Each point is reached from the start by the listed moves, each made 0, 1 or 2 times, or once backwards (-1), plus a little noise. Is the number of moves made odd or even? Then give how often each move was made.

Moves:
(1): [32 -4 63 21 -1]
(2): [ 15 -31   4  21  51]
(3): [ 27 -36 -25 -61  -3]
Start: [-16   7 -28 -37  25]
Points:
[-60  81  -5   3 -18] -> even (0, -1, -1)
[ 27  -1   4 -96 -31] -> odd (1, -1, 1)
[ 11 -26 -53 -97  25] -> odd (0, 0, 1)
[ 59  -6  74 -74 -26] -> even (2, -1, 1)

Moves:
(1): [ 24 -12   3  -1  -2  -7   8   2   2   4   6]
(2): [ 9 -8 -6  5 18 15 -2  3 -5  7  9]
(3): [ -8  31 -17   3  10 -14  -7 -16   3   3  -6]
(4): [ 20   4  -2   1  17   7   6   7  16  -2 -12]
(5): [ -7 -12  -1  36 -18 -11  -7 -17  15  -8 -12]
(6): [ -6   6 -12  -4  -8  -6   1 -10   9  -9  -8]
(7): [  2   9   0  -9  -1  -5   9  -1 -12  14  -9]
(8): [-5  2  1 26  4  0 12 10 17 11 26]
(9): [  0 -30   2 -16   4  -7   1  19  -5 -31 -13]
(10): [ -8  16  -6   6 -25  -5  -6   9 -12   7   4]
(11): [ -2   8  -1   5 -10  -5  18 -25 -26 -18  -2]
Start: [  0   8  -8   8  -5  -3   8 -10 -15   6 -17]
Points:
[ 24 -40  -4 121 -57  -7  69 -29 -56  10  72] -> even (2, 2, -1, -1, 1, 0, 0, 2, 0, 1, 2)
[ 45 -47  20  96 -84 -34  25 -24   3 -29 -26] -> odd (2, -1, -1, 1, 2, -1, -1, 0, 0, 1, 1)
[ 25  61 -59 -34   5 -13 -36   9 -64  63  10] -> even (2, 2, 2, -1, -1, 0, 0, -1, 0, 2, -1)
[-23  -7 -57   2   4 -29 -10  38  23 -32 -23] -> odd (0, 1, 1, 0, 0, 2, 0, 1, 2, 1, -1)
[ -33  109  -56   37  -36  -25   -6 -114  -96   -1  -12] -> even (0, 1, 2, -1, 0, 0, -1, -1, -1, 1, 2)
